Every row gives one point. A path goes straight from each point to the next, and from the last back to the first. The post is the endless flat space through its rows: a point in 2 columns, a line in 3, a plane in 4, and so on, so that a path can go around it. How many times does the path go around the post? Going back the other way cancels.

Post (1 x 2):
[[ -5 -16]]
Path:
[[-25 -35]
 [-62 -30]
 [ -2   0]
 [ 17  -6]
 [ 26 -28]
 [-31 -60]
 [-52 -19]
 [-13  -5]
 [ 39   2]
 [ 10 -34]
 [-43 -57]
 [-39 -29]
 [-45 -28]
 [-29 -48]
 [ 24 -34]
 [ 62  14]
 [  6  14]
 [-19  14]
 [  7   1]
 [ 22  -8]
 [  1 -38]
 [-32 -34]
 [-47  -3]
 [ 13  16]
 [ 46  -3]
 [  4  10]
 [-23 -11]
 [-32 -39]]
Times around: 2

Post (7 x 8):
[[  4  23 -15   3   8   4   8 -61]
 [ 28   8 -19  33  29  23  32  22]
 [  2  30  23   1   7  19 -38 -10]
 [  3   8 -43  26 -23 -35  28  -3]
 [  2   3  -3   1  15 -49  27  36]
 [-22  31 -26  19  44 -25  10  -9]
 [-43 -31  18 -32 -12   8 -44   5]]
Path (24 x 8):
[[ -68   18  -44   46    1  -45    8   66]
 [  35   44  -34   82  -23 -105   26  -13]
 [ -10  -16  -33   12   53   -8   -7   -6]
 [  21   16  -26   -1   42    9   30  -45]
 [ -36  -15  -43    9  -33  -19    4   76]
 [  -9   24   -7   20  -19  -45   34  -10]
 [   8   47  -10   35   11  -61    4   -6]
 [  -9   31  -12    9   49  -14  -29  -55]
 [ -16   43   53  -45   46    0  -39   14]
 [ -42  -37  -16   -6  -16   28   -1   19]
 [   0   38   -3   14   32  -20   52  -37]
 [  -9  -13   44  -15   20  -36  -20    4]
 [  -8   -7  -51    2   12  -42  -14  -24]
 [ -37   12  -14   -6  -17  -16  -25   22]
 [  24  -20   32  -35  -53  -35   59  -11]
 [ -12   -4   -3   29   44  -14    8  -37]
 [   0    2  -22   42   38  -73   -9   54]
 [   7   37   -8  -17   52   38   -9  -24]
 [ -12    1  -21  -28  -26  -35   79   30]
 [  -9    0    0   20   20   30   39   25]
 [ -17   20   -4   42   49  -29   21   12]
 [ -35  -17  -30   12   36   21  -42  -29]
 [   2   36  -33   16  -20  -29   -9    4]
 [ -17  -15  -29   -7  -20   18   20  -38]]
Times around: 5
